Rows are points. The points of each table are mixes of a few directions, plus a little noise. How many directions does each table use, and how many do they share? Where both have some left over, give the other angles between the two spaces (their principal angles), to ten degrees, smallest first.

First (7 x 2)
[[ 14  36]
 [ -4 -10]
 [ -7 -18]
 [ 17  46]
 [-29 -76]
 [  7  20]
 [  1   3]]
Second (7 x 2)
[[ 33 -13]
 [ 18  -7]
 [ -4   2]
 [ 19  -7]
 [ 29 -11]
 [-85  32]
 [-10   4]]
Directions: first 1, second 1, shared 0; angles 90

First (7 x 3)
[[-28  -9  84]
 [-13  -4  40]
 [ 11   4 -34]
 [ -2   0   6]
 [ -2  -1   7]
 [ 17   6 -54]
 [ 16   5 -49]]
Second (6 x 3)
[[-49  47  48]
 [ 13 -26 -52]
 [ 38 -14  29]
 [-14  -1 -29]
 [ -5   7  10]
 [ 17 -13  -6]]
Directions: first 1, second 2, shared 0; angles 30

First (8 x 4)
[[-25  48 -36  41]
 [ -9  18 -13  15]
 [ 17 -32  24 -27]
 [-23  43 -33  37]
 [  4  -7   5  -6]
 [ 24 -45  34 -40]
 [-11  21 -16  18]
 [ 23 -45  34 -39]]
Second (5 x 4)
[[-33  21 -42  -7]
 [ -1 -11   1 -17]
 [ 61 -30  75  26]
 [-10  17 -14  12]
 [-17   3 -21 -15]]
Directions: first 1, second 2, shared 1

First (8 x 6)
[[ 47  29  25  36 -12 -32]
 [ 12   7  19  -2   3 -34]
 [ 47  10  28  25 -21 -17]
 [-15  31 -45  31   6  45]
 [-23 -19  -8 -20   5  12]
 [-22 -68  31 -68  -1 -18]
 [-26  21 -48  19   5  54]
 [-24  -6  -3 -20  15 -12]]
Second (7 x 6)
[[ 11  31 -24  37  -6  32]
 [ 16 -19  17  -7 -15   0]
 [  2  39  22   3  33 -87]
 [ 28  -4  -2  23 -28  40]
 [-53 -71  -3 -71   6  22]
 [-10  17 -14   8  11   1]
 [  8   8   4   6  -1  -7]]
Directions: first 3, second 3, shared 3

First (7 x 8)
[[-46  -9  44  17 -12  11 -25  55]
 [  2  -6 -63 -35  18   0 -25 -23]
 [ -6  -1  84  58 -14   0  45  49]
 [ 28   5 -22  -7   7  -7  19 -30]
 [-24  -3  30  11 -10   6 -12  29]
 [ 22  -5 -59 -22  24  -5   5 -29]
 [ 25  18 -14 -23 -14  -6  -7 -48]]
Second (7 x 8)
[[ -7   3   1 -10   1  10 -14   2]
 [  1   3  -4  -5  -7  -4  -7 -10]
 [  9 -12   8  29  16  -6  41  21]
 [-11   4   2 -15   2  15 -22   3]
 [ 10   6 -13  -7 -23 -23  -7 -32]
 [ 21 -29  20  72  40 -13 100  52]
 [-24  25 -13 -64 -28  21 -91 -36]]
Directions: first 3, second 2, shared 1; angles 40

First (10 x 9)
[[-14  21  23   0   0  10  23   9  -6]
 [ 20  -6 -29  20  -8  37 -18 -22 -13]
 [ 31 -19 -61  11 -24  16 -10   0  20]
 [-14  -7  32 -31  15 -49 -10  12   5]
 [ -5  -5 -11  -5  -4 -28  19  20  30]
 [ 22  -4  -2 -40 -17  -5 -27  13  -5]
 [-26   7   4  22   9 -17  44  12  25]
 [  6  -1  30 -35   6  -8 -37  -4 -26]
 [ -1  -1  26 -10  13   2 -27 -16 -27]
 [-19  15 -13  68  10  43  42 -22  -1]]
Second (10 x 9)
[[  7   7 -16  11 -16   7   2   3 -26]
 [-16   0  25   2   8  -9   4   0  -6]
 [  8  11 -16  15  -9   7   0  -3 -41]
 [-11  -5   4   3 -34   0  16  23  -8]
 [ 14  -1  -9 -10  34   2 -17 -21  27]
 [-32  -2  42   5  -6 -16  14  12 -17]
 [  5  -9 -10  -8 -18   5   5  13  24]
 [ 14   5 -28  10 -28  12   5  10 -23]
 [ 27 -22 -14 -44  54   3 -26 -25 121]
 [-16  14  23  17  15  -9  -1 -11 -52]]
Directions: first 4, second 3, shared 1; angles 40, 60

First (9 x 11)
[[-14 -14  -8 -23  -9   8  -4 -19 -26  -4 -20]
 [ -5  -1  -3  -5  -2   0  -1   0  -6  -2  -3]
 [-65  17 -39 -41 -26 -16 -16  55 -60 -21 -10]
 [ 56   0  34  47  25   5  14 -21  63  18  24]
 [  8  47   4  43  11 -30   2  82  42   2  51]
 [ 33   8  19  33  16  -2   8   2  42  11  22]
 [-25 -17 -15 -34 -14   9  -7 -22 -40  -8 -28]
 [-41  -5 -24 -38 -19   0 -10   6 -49 -13 -22]
 [ 53 -34  32  17  18  26  13 -82  34  17 -13]]
Second (11 x 11)
[[  18    6   10   19    9   -2    4    2   25    6   13]
 [  24    7   14   24   11   -1    6    3   31    8   16]
 [  40   11   24   41   20   -4   10    5   52   12   28]
 [ -39  -11  -23  -41  -19    4   -9   -6  -52  -12  -27]
 [ -88  -25  -52  -92  -42    9  -23  -12 -116  -28  -62]
 [  33    9   20   35   16   -3    8    4   44   10   23]
 [  57   16   34   61   29   -6   15    7   77   18   41]
 [   5    1    2    6    3    0    1    0    7    2    4]
 [ -14   -4   -9  -15   -8    2   -3   -2  -19   -4  -10]
 [ -48  -13  -29  -50  -24    4  -12   -7  -64  -15  -34]
 [  13    3    8   14    6   -1    4    2   17    3    9]]
Directions: first 2, second 1, shared 1

First (10 x 12)
[[-19 -10 -22  -3  13  24 -19  -6 -45 -13  -6   3]
 [ 32  24  43  14 -19 -42  25   7  68  22  14  -3]
 [-19 -22 -32 -17   9  27  -9  -1 -35 -14 -12   0]
 [-11 -10 -16  -6   6  15  -8  -2 -23  -8  -6   1]
 [ -9  22  10  30  14   5 -33 -16 -47  -3  12   9]
 [-25 -20 -35 -12  15  33 -19  -5 -53 -17 -12   2]
 [ -9   4  -4   8   8   9 -16  -7 -28  -5   2   4]
 [  5  63  52  70  13 -22 -48 -28 -42  10  34  16]
 [ 30 -34  -3 -52 -34 -25  74  34 115  14 -18 -19]
 [ 26 -18   6 -33 -26 -24  54  24  90  14  -9 -13]]
Second (9 x 12)
[[  2  38  32  43   9 -12 -30 -17 -28   6  21  10]
 [-34 -34 -52 -24  18  46 -19  -3 -64 -24 -20   1]
 [-12   8  -3  15  12  12 -25 -11 -42  -6   4   6]
 [-19 -49 -53 -47   2  34  14  12 -11 -17 -27  -8]
 [ 12  -9   3 -15 -12 -11  25  11  42   6  -4  -6]
 [ -4  18  11  23   8   0 -22 -11 -28   0  10   6]
 [-26 -21 -37 -13  15  35 -20  -5 -55 -18 -12   2]
 [ 40  22  48   8 -27 -51  40  13  94  27  13  -6]
 [ 41  26  51  11 -26 -52  38  12  93  28  15  -5]]
Directions: first 2, second 2, shared 2

First (8 x 14)
[[ -1 -48 -29   4  41  25   8  27  32  25 -60 -15 -29  22]
 [ -5 -17 -25 -10   6  12  32  31 -16  13   4  -6  16  -6]
 [-15 -43 -15   8  22  27  12   9  26  -2 -50 -35 -17  25]
 [ 16  40  21   4 -19  -7 -23   3  -6  10  42  37  19 -16]
 [-21 -19 -19 -24  -6 -32  42 -31 -40 -38  -7 -41  -8  -5]
 [ -2  73  59   6 -63 -33 -32 -58 -29 -49  77  14  33 -20]
 [  5  26  15  16 -18  31 -10  32   5  19  40  25  40  -8]
 [ 23 -12  -7  -3  35 -24 -29 -12  28  22 -46  21 -54   9]]
Second (9 x 14)
[[-35  28   0  22  51  23  -6 -24 -20  33   7   9  45  39]
 [ 10  13   5 -12  14   6 -16  -4 -26   9   6  -6  -2   1]
 [-33 -27 -25  33 -15 -15  38   0  77 -27 -18   4  19  -1]
 [ 42 -28 -33 -39 -33 -36   0  17  48 -63 -18 -42 -46 -62]
 [-32  12  41  35   2  27   8  -3 -39  55  17  48  26  51]
 [ -7  18  21   6  17  19 -11  -6 -43  34  13  15  12  26]
 [ 24   6   0 -24   3  -3 -17   2 -21  -5   2 -15 -18 -15]
 [-13  23  -9   3  43  13 -13 -19 -15  14   3  -8  26  16]
 [ 44 -47   1 -24 -84 -35  18  39  39 -49 -12  -6 -63 -54]]
Directions: first 4, second 3, shared 0; angles 60, 60, 90

First (8 x 18)
[[ 13 -12 -21 -28 -11   9  37 -71 -48   7 -35  30 -51  -7 -14  13  35   3]
 [ 68  -5  39  63  -8 -34 -17  13   6 -33  15 -67  31   6 -27   4 -30  35]
 [ 29   4   7  47 -35 -61 -23  53  35 -39  16 -12   8 -29 -26   0 -32 -12]
 [-45  -1 -34 -15  26   8  30 -39  39  10   4  35 -10  -3   9 -25  19 -21]
 [ 25 -10  21   7  -4 -21   2   8   6  -7   9 -23   4  -5 -20  14 -11  18]
 [-29 -13  28 -40  30  28   1  37   5  35  14 -13  12  20  22  16  -4  15]
 [-14  47 -16 -42 -32  61 -64  14 -51  11  15  11  62  -2  26  17   1 -25]
 [-48 -11 -22  11  32   9  37 -11   9  19 -37  38 -55  21  35 -40  14 -15]]
Second (9 x 18)
[[-11 -13   7  38  -7  27   9 -20  48 -11  47  17 -28 -34  50   9  -2  22]
 [  0  28   6   3  16 -16  16  17 -63  -6   7 -10 -10   6 -30   7  47  -1]
 [ 33   4  -4 -59  -9 -23 -51  14   4  29   3 -14  18  29   8 -27 -41 -44]
 [ 17  39  16  12  31  -8 -10  23 -63   1  67  -4 -43 -16  -2   4  52  -8]
 [ -4  28  -6 -45 -22 -51  31  22 -67  -4 -48 -35  39  63 -45  -5  33 -19]
 [ 14 -20   0  28  54  44 -44  -2  11  13  -4  31 -21 -51 -28   3 -25   7]
 [-33 -24  -8  10 -45   1  48 -25  50 -20 -33  -1  27  14  25   7 -10  24]
 [-21 -16   6  40 -16  23  26 -23  47 -17  31  13 -18 -26  47  11   3  28]
 [  5 -29 -15 -28  -2   6 -24  -5  33  16 -67   4  38  14 -27 -11 -56 -11]]
Directions: first 6, second 4, shared 0; angles 60, 60, 90, 90

First (11 x 20)
[[ 40 -22 -20  56  48  -3  27 -74   1  -3  13  38  38 -80 -15  50 -20  92
   29 -40]
 [-25  10 -33 -38 -59   4 -18  -3   6  30  -9 -29 -26  64  28   0  19 -56
  -33  48]
 [ 13  -2   5  16  13 -10  12  54 -40  -4  -2  46   2 -39  -9  17 -18  -2
    7 -23]
 [-52  23   6 -27 -39  18 -15  49   9   6 -14  -2 -26  61  30 -29   3 -56
   -6  49]
 [  5 -15   1 -48 -52   8 -15  28  -8  13 -13   2  -4  57  -8 -36 -22 -21
    8   9]
 [ 22   4   8  27  45 -23   9  -1 -16 -14  13 -12   1 -55 -15  26  22   4
  -19 -31]
 [ 35 -14  -5 -35 -28 -23  -9  40 -40  12  -3 -10 -10  11 -23  -3   1 -38
  -24 -20]
 [ 10   6  17 -28   3 -20 -16  -1   7  -8   9 -72 -17  20 -14 -22  41 -42
  -39  -6]
 [-38  11  -3  35  21  31   9 -63  52  -7   2  13  16  -2  28   3  -6  52
   32  27]
 [ -4  -8 -17  43  20  20  19 -55  19   2   1  49  28 -34  11  27 -29  73
   41   0]
 [ -5   8  43  -2  28  -2  -4  27   9 -28   4 -20  -2  -3 -14 -34   9  -7
    3 -14]]
Second (10 x 20)
[[  3  16  -3   0   9  -9   7   2 -23   6 -12 -11  12   8  12 -10  -2  16
   -4   9]
 [ 11  55  -7  -1  32 -31  23   7 -76  22 -44 -39  43  28  41 -34  -9  58
  -14  29]
 [  7  34  -4   0  21 -20  14   4 -48  13 -27 -24  26  17  25 -21  -5  36
   -8  18]
 [  2   8  -1   0   5  -5   3   1 -12   3  -7  -6   6   4   5  -5  -1   8
   -2   4]
 [  9  43  -5   0  26 -25  18   5 -61  17 -35 -31  34  23  32 -28  -6  47
  -11  22]
 [  0  -1   0   0  -1   0  -1   0   1   0   1   0   0   0   0   0   0  -1
   -1  -1]
 [-15 -73   9   1 -44  43 -31  -9 103 -29  59  52 -57 -38 -55  46  10 -78
   18 -38]
 [ -7 -32   4   1 -19  19 -15  -4  47 -13  27  24 -26 -17 -25  21   5 -36
    8 -18]
 [-16 -73  10   1 -44  43 -32  -9 105 -29  61  54 -58 -38 -55  47  11 -80
   18 -40]
 [  6  25  -4  -1  16 -14  11   3 -35  10 -20 -18  20  13  19 -16  -4  27
   -6  14]]
Directions: first 5, second 1, shared 0; angles 90

First (11 x 32)
[[  76  -21   49  -18   30  -30   15   24  -39  -36  -33  -21  -24  -20
     1   11   -1  -21   36   -8   10   56  -23   29    9   12    7  -12
     0    0   -6  -52]
 [  22    5   -6   32   -9   -5    3   38   42   24   27  -29   65   44
   -24  -64  -37  -66  -12   33    7  -14  -26  -41   -7   20  -33  -25
    51  -27   48  -38]
 [ -58   20   -1  -44   -5    7   40   -7    9   30    3  -22  -36    0
   -12  -22   -2   43   33  -19   -9  -33   18   14   16   22  -18   33
   -24   36  -44   31]
 [ -28   21   38   -7  -21   -3   38   16   -5   19   46   10   -2   44
    -7  -24   15  -24  -54  -21  -19   23  -30  -26    8   29  -18   28
   -19  -47   13   38]
 [  -6   12   18   11  -13    0   -4    4  -18   -1   18   33   -5    4
     5   20   25  -11  -47  -15  -15   17  -11  -15   -6  -10   15   16
   -21  -35    9   25]
 [  24   25  -29   -1   -1   13  -30   33  -11    7  -55   11  -33 -118
     0   43  -18    8   88   20  -15  -88   57   18  -34  -71   59    4
   -16   58  -38  -56]
 [  -7   15    2  -15  -26   23   34   18   -1    5   15   14  -18  -35
    26   -5  -26  -14   26   22  -21  -45   11  -15  -19   -9    9   -3
   -13   -3   13   -3]
 [   7   -6   15  -19   35  -36   10   10   16   18  -20  -67   10   45
   -53  -46   -2    7   27  -22   23   31  -18   24   35   45  -41   11
    23   29  -32  -24]
 [ -10  -17    6    4   -5    5    2  -31  -10  -21   21   24    2   29
    25   14   17    9  -46   -6    3   39  -14   -4    6   10   -5   -7
    -6  -29   21   36]
 [ -24  -11  -76   40    1   20  -76  -44   29    0  -19   22   32  -17
     4   33    5   39   -9   18   15  -42   41    1  -15  -47   22  -20
    19   31   -2   11]
 [   5  -43  -14   16   13    3  -32  -61  -12  -45   -2   26    9   24
    35   39   25   32  -44   -3   22   57   -5   15    8   -2    3  -27
     5  -13   19   31]]
Second (10 x 32)
[[-27  32  27  -6 -38  20  27  35  32   2  71  11  13  29  39 -19 -34 -62
  -61  52 -39 -24 -37 -81 -40  29 -14  27  21 -52  42   6]
 [ 13  -7  15  -7  27 -25 -16 -14 -50  -3 -46  10 -38 -24 -32  38  55  45
   14 -65  11  42  15  58  29 -21  26  17 -46  18 -50  15]
 [-29  19  12 -22  -9   0  38  14   5  30  14 -17 -12  12 -19 -33  -5   3
   15 -15  -9 -17   0   0  13  21 -19  19 -14   4 -14  14]
 [ -4   3 -26  10   0  -3   7  -5 -18  40 -32   3  -4 -25 -49 -18  21  31
   50 -51  15 -23  39  47  31 -31   7 -16 -36  25 -23  13]
 [  4   0  -5  16 -23  25 -11  12  45 -27  52   7  40  23  58  -5 -50 -59
  -49  84 -17 -20 -30 -75 -48  17 -10 -15  57 -37  63 -22]
 [ 14   8  37  10 -10   4 -29  13  -2 -48  39  36   0   9  58  54   3 -46
  -90  44 -30  34 -43 -61 -47   4  23  26  18 -56  32  -4]
 [ -1 -11   8 -25  23 -15  11 -12  -5  -2 -20 -29 -18   8 -14  -6   5  30
   29 -19  14  20   1  30  22  20 -15   7  -3  29 -31  -1]
 [ 14 -19   0  -7  23 -12 -13 -18  -8 -18 -24 -13  -8  -1  -1  15   8  22
   15  -8  15  25   2  25  11   4   0  -5   4  20 -17  -8]
 [ 21 -35 -66  22  17   4 -17 -31  12  15 -50 -23  31 -21 -30 -27 -15  36
   82  -7  45 -30  47  54  26 -28  -9 -65  15  54   0 -21]
 [ -4  10   0   7  -8   1   1   7 -11  14  -1  14  -4 -10 -11   2  12  -1
   -3 -16  -5  -7   8   3   2 -15  10   5 -19  -7  -3  10]]
Directions: first 6, second 4, shared 3; angles 50

First (11 x 32)
[[  9 -11 -37  26 -16  55 -42  14  52 -27 -50   3  28   5  53 -14   2   5
   26 -21  30  -7  -4 -40  12 -32  27  38  11 -34  26  48]
 [ -3  -6  52 -11 -11 -10  24   3   3  -7  10  -1  14  34  -8   4  23  -9
  -12 -18  18  29   5  -3   4  16  -1  17   3  16  16  -4]
 [ 17 -16  46  12  35 -27  12   2  -2 -16  -7  18   5  -2 -30  -7  -4  -3
  -18  -2  12 -11  16  18  -1   6 -13  -7  19 -15   3   9]
 [  5   2  57 -21 -19 -15  24  32   3  19  45  -1 -16  40 -29  11  28  -8
  -13 -22  12  18 -16  12 -13  38   1 -19 -17  12  15 -26]
 [ 29   1   3  35  13 -10 -10  37  18 -11 -33  21 -40  20 -18  14  33  -9
   21 -11  52   2  -1  25  20  12   4 -39  34 -24   9   5]
 [ 13 -16  14  10 -22  26 -15  34  44  -9 -17   4  15  24  10   1   5  -6
   -1 -27  23  10  -9 -25  -5  -6  15   7  -4 -19  24  17]
 [ 26 -26  12  25 -50  22 -15  68  63  -2 -49   1   1  48 -11  31   1 -28
   -8 -30  35  56 -12 -33  -2 -10  16 -34  -7  -9  20  -2]
 [ 11   0 -66  11  46  13 -44 -11  -6   9   7  12  -7 -85   9 -33 -62  32
    4  31 -49 -98  -8  10 -27 -27  -4 -18 -12 -54 -24  22]
 [-13  22  39 -22 -11 -16  32  -3 -21   7  41  -4 -19  43  -4   6  60  -4
   13 -16  27  23  -5  21  15  40   1  13   6  29  14 -21]
 [-46  44 -87 -30  35 -16   6 -92 -90  23  44 -20 -14 -79  26 -18 -25  30
   19  64 -73 -49   8  29   4  -8 -19  18  -9  34 -54 -20]
 [-48   5 -33 -32   0 -21  29 -82 -63  13   9 -33  37 -48   3   5 -59   0
  -31  53 -84  28  25 -15  -5 -28 -28  21 -24  61 -49 -28]]
Second (9 x 32)
[[ 21  16  35 -17 -16  19  31 -44  19 -12  11  41  51 -24  15 -44   1   0
  -46 -16  -5 -36  16 -61 -58  11  17 -11 -29 -52  -8  -5]
 [  0  58 -77  32   8 -27   4 -43 -33  18 -35  20 -68  -3   5  41  27 -16
    8  38  -7  -4  10 -16  36   2  -7 -49  13  -7 -24 -17]
 [-16 -19  30  28 -59  26  11  43  -6 -35 -47 -41 -16 -13   6  22  64   2
    6 -20  65  47 -22  90  -2   8  19  10  22  52 -16 -51]
 [ 10 -27  21 -37  12   3  -1  17  15   5  35  -1  41  16 -14 -35 -28   2
   24 -15   2  18   7 -10 -13   3  -2   3  -1   4   8  12]
 [ -6   1   6  23 -12  24  -2 -19  -4 -23 -21   0  11 -66  22 -12  -3  19
  -44   4 -14 -57  -9  17 -36 -12  11  16 -15 -24 -17  -8]
 [ 14  -9  -5 -46  42 -28  -7   7  14  34  54  14  18  63 -26 -16 -42 -12
   40  -2 -19  28  17 -53  23   5 -19  -9   0  -1  27  37]
 [-15 -30  18  12   9  17 -24  16   4 -14   1 -21  15 -41  10  -5 -31  24
  -28   0 -27 -48 -19  31 -15 -22  -2  47 -12  -6   9  20]
 [-10   7  61  20 -14 -11   7  11  24   2   2   5 -16  64   6  47  27 -14
  -57 -22  -7  -4 -14 -43  23   7  -1  47 -19 -10  58  29]
 [  2   1 -89 -15  30 -23 -18  13 -34  25   0 -17 -36   4 -25   1 -15  -5
   97  32  14  55  13  45  43  -3 -17 -55  41  45 -36 -17]]
Directions: first 6, second 5, shared 2; angles 80, 90, 90

First (8 x 32)
[[ 22  51  25  -7  11 -22  20 -58   4  -4  15 -11   8 -35  -8  37  17 -14
  -16 -27 -41 -39   7 -37  -9  26 -21 -12 -46  45   0 -22]
 [-16 -45 -18 -11  12  31   1  24  -8  16 -24  12  -1  -4   3 -17  -4   2
    6  20  49  13 -18  15  18  -2  11  23  44 -33 -25  -3]
 [-10 -34 -10   4   2  28  -5  18  -8   4 -21  12  -7  11  -1 -18  -1  12
   19  14  45  21  -2  20   9 -14  15  17  36 -28 -17   3]
 [ 10  44   8   2 -16 -47  -4  -5  15 -10  37 -19   8   4   5  15  -8 -12
  -25 -15 -70 -17   7 -18 -17   9 -18 -30 -50  33  38  10]
 [  3  -5   8  22  -8  19  -7  -7  -8 -14 -14   9 -14  21  -8  -9   9  21
   32   0  28  21  19  17  -5 -22  16   6  13  -8  -6   3]
 [ -6 -20  -8 -14  13  13   7   6  -3  14 -11   4   4 -16   2  -2  -1  -7
   -7   8  19  -4 -15  -2  12   9  -1  12  18 -11 -16  -8]
 [-20 -47 -21   8 -10  22 -17  50  -5   3 -15  11  -9  32   6 -33 -14  15
   17  24  41  36  -5  35   8 -25  20  12  43 -41  -3  19]
 [ 17  55  16  -3  -7 -45   6 -28  13  -9  34 -19  10 -13   1  26   1 -16
  -27 -23 -71 -30   7 -30 -16  19 -23 -28 -58  43  29  -2]]
Second (9 x 32)
[[  -5    8  -22    3   -3   18  -21   18   43   -8   -1   12  -50   15
    16  -21   20   33   44   24   -3   24    9   60   12  -22   12   -1
     8   -8    6   -4]
 [   5   -7   18   -2    3  -14   19  -15  -36    7    3  -10   41  -11
   -14   17  -17  -28  -38  -21    3  -20   -7  -50  -11   19  -10    1
    -7    8   -6    2]
 [   8  -11   31   -4    4  -24   33  -26  -62   10    4  -17   72  -20
   -25   29  -30  -48  -65  -34    4  -34  -12  -86  -18   33  -18    3
   -11   12  -11    6]
 [   4   -4   12   -2    1  -10   13  -10  -24    3    2   -7   28   -9
   -11   11  -11  -19  -26  -14    1  -14   -5  -35   -8   13   -7    1
    -4    4   -4    2]
 [  -2    3   -9    0   -2    8  -10    8   18   -3    0    5  -22    6
     7   -9    9   14   19   10   -2   10    4   26    5   -9    5   -1
     4   -3    3   -1]
 [   0    0    1    0    0   -1    1   -1   -1    0    0    0    2   -1
     0    1   -1   -1   -2   -1    0    0    1   -2    0    1    0    0
    -1    1    0   -1]
 [   1   -2    5   -1    1   -5    6   -4  -10    3    0   -4   12   -3
    -5    5   -6   -8  -12   -6    1   -6   -1  -16   -3    5   -4    1
    -2    2   -2    1]
 [ -12   15  -43    5   -5   35  -46   37   86  -15   -6   23 -101   29
    34  -41   42   66   89   48   -6   47   17  121   25  -46   25   -4
    17  -18   14   -8]
 [   2   -3    7   -1    2   -6    6   -6  -13    3    1   -2   16   -4
    -6    6   -6  -10  -14   -7    1   -7   -2  -18   -4    7   -4    0
    -3    3   -2    1]]
Directions: first 3, second 1, shared 0; angles 50
